Each row is a point. The points of each table are mixes of a few directions, plus a little noise. Count the directions of each table, and those that both share. Where both have some left over, give the other angles between the two spaces (their principal angles), to ten degrees, smallest first.
In the rows, zero is written as 100.

First (6 x 2)
0: 120 150
1: 119 146
2:  85  65
3:  76  41
4: 103 107
5:  97  92
Second (4 x 2)
0:  97 100
1: 127 104
2:  33  91
3: 144 106
Directions: first 1, second 1, shared 0; angles 60

First (8 x 6)
0:  66  46 108  97 110  93
1:  97 125  91  87  88 110
2:  48  63  94  83  81  80
3: 123 137  95 102  94 106
4:  84  82  99 104  87  73
5: 114  67 117 119 129 101
6: 112 142  91  83  99 136
7: 157 138 106 126 111 101
Second (7 x 6)
0:  96  93 106 130  69 124
1:  99  97 106  91 121 160
2: 104 105  96  70 134  96
3:  97  95 106 119  83 130
4: 102 103  95  99  94  57
5: 100  99 102  95 111 128
6: 103 108  89  97  88   5
Directions: first 3, second 2, shared 1; angles 90

First (8 x 11)
0:  39 112 123 124 124  97  63  91 126 128 103
1: 142  91  84  84  83 102 126 106  82  81  97
2: 130  94  89  88  88 101 118 104  87  86  98
3: 158  88  77  77  77 103 136 108  75  73  97
4: 194  81  64  64  63 105 158 114  60  57  95
5:   5 120 137 137 138  95  41  86 140 144 105
6: 102  99  99  99  99 100 101 100  99  99 100
7:  30 114 127 127 128  97  57  89 130 132 104
Second (10 x 11)
0:  62 148 146 134  95 101  91  79 132  77 161
1:  53 124 150  95 106  59  79  77 147  90 117
2:  70 115 110  62 100  96 117 100  77 121  55
3:  87 108 113  58  88  90 124 103  78 111  70
4: 122 111  64  96 107 129 120 100  69  91  64
5: 123  82  51 108 138 100  77  92 111  91  47
6:  98 116  95 166 129 106  56  77 152  67 141
7: 142  53 114  49  60  58 125 120  94 100 114
8: 111  59 110  78  70  94 113 130  76 135 118
9: 132  85  47 153 107 168  98 121  64 115 114
Directions: first 1, second 5, shared 1

First (10 x 18)
0: 122 101  74  69  95 117 100  86 106  95  91  86 111  98 115 132  97  96
1: 101  61 117  99 106 115 110 118  87 137  85  47  93 120  91  80  90  93
2: 168 135  72 109  97  69 104  59  81  90  97  54  76 111  83 108 145 111
3:   5 136 155 138  95  38  60 103 104  64 152 152  76  68 124  53  81 113
4: 130 101  79  96  98 116 119 103 122 110 101  95 103  90  91 103  79 105
5: 103  69 104  99 108 124 116 119  93 121  82 103 110 110  88  98  96  86
6:  55 132 116 103  91  64  61  82  96  65 122 116  94  94 126 100 114 113
7: 112 107  77  90  93 122 101 101 127  99  98 110 121 104  98 119 100 118
8: 102  62 106 107 110 134 118 128  93 128  74 109 119 126  76  96 111  93
9: 101  95  99  91 106 101 110  99  90  91  97 128  98  79 108 109  87  72
Second (11 x 18)
0: 125  91 115 121 117 113  98 108  97  88 100  97 101  81 115 101 112 102
1: 110  78  95 103  88 102  92 103 102  63 117  55  98  79  95  93  82  90
2:  79  94  68 100 108  49  84 102  65 152 110 119 110  79  84 122 125 124
3:  95  90  68 112 117  59  77 102  62 143 112 112 114  79  97 115 127 121
4: 125 124 112 101 100 160 100  83 129  65  88  96 104 161 138  61  71  72
5:  70  96  90  88  94  58 106 107  85 136 102 117  96  77  70 127 118 119
6: 121 121 119  95  91 163 107  85 138  53  88  86  98 156 130  62  63  68
7:  96  99 120 104 109  90 116 112  98 116  92 122  93  75  90 122 124 114
8: 103 131 117  81  83 155 115  82 142  67  81 100  95 168 120  67  61  71
9:  92  88  97  95  91  86 102 105  98  94 107  86  95  80  84 108  97 102
10:  85  89  99  99 102  67 105 111  85 125 103 111  97  66  77 125 121 118
Directions: first 6, second 4, shared 0; angles 50, 70, 70, 80

First (9 x 32)
0:  74 120 134  96  93 128 128 114  99 133  95  54  73  76  85  75  80  97 112 125 137 106  79 118  72  94  87 106 118 109 109 101
1: 110  16  46  62 110  64  99  76  98  93 130 178 122 133 133 151 158  44  94  76  59  78 143  90  85 153 133  58 116 123  97  44
2:  93  91 113  78  89  72 133 112  95 135  97  72  94 135 120  91  97  56 140 100 128  89  98 102  21 155 108  73 127 111 116  78
3:  75  92 119  81  94 112 134 108  98 138 104  73  78  92  98  89  97  72 118 118 130  97  91 115  53 120  99  89 128 118 111  80
4:  86  62  83  83 108 118 104  87 101 103 120 133  94  78  97 120 127  84  81 106  87  96 112 108 115  97 107  92 112 118  95  74
5: 131 134  88 137 105  95  53  95 104  50  87 116 123 101  93 101  88 154  77  83  70 111 100  82 169  57  93 128  57  69  86 143
6: 101 112 110 101  94  90 108 108  99 109  92  80  99 113 104  90  89  96 116 100 113  99  94  99  76 112  98  97 103  97 105 104
7: 127 183 127 151  92  93  69 117 102  70  65  53 111 109  87  65  49 166 105  92 108 117  75  85 133  58  78 138  58  57  97 168
8: 102  90  79 111 113 130  72  83 105  69 112 141 104  62  83 118 116 130  57 101  68 107 108 101 175  53  97 118  81  97  84 107
Second (8 x 32)
0: 100 118 109 120  99 128 105 113  81  95 100 108  89  99  92 119  91 118 110  87  79 105  97  94 103 131 108  85  95 122 119  88
1: 100 147 124 152  98 171 112 132  52  86  99 122  71  98  80 150  78 145 126  66  46 113  93  85 107 178 120  62  88 155 148  68
2: 100  60  80  56 101  40  90  73 141 111 101  82 124 102 117  58 119  62  78 128 146  89 106 113  94  34  83 132 110  53  60 127
3: 100 132 116 136  99 149 108 122  67  91  99 115  80  98  86 134  85 131 118  77  63 109  95  90 105 154 114  74  92 138 133  78
4: 100 118 109 121  99 128 105 112  81  95 100 108  89  99  92 119  91 118 110  87  79 105  97  94 103 130 108  85  96 122 119  88
5: 100  75  87  72 101  62  94  83 126 107 100  89 115 101 111  73 112  76  86 118 129  93 104 108  96  58  89 120 106  70  74 117
6: 100  43  71  36 102  14  85  61 159 117 101  74 135 103 124  40 127  45  69 141 166  84 108 118  91   5  75 146 114  33  42 138
7: 100 106 103 107 100 109 102 104  94  98 100 103  96 100  97 106  97 106 103  96  93 102  99  98 101 110 103  95  98 107 106  96
Directions: first 3, second 1, shared 0; angles 90
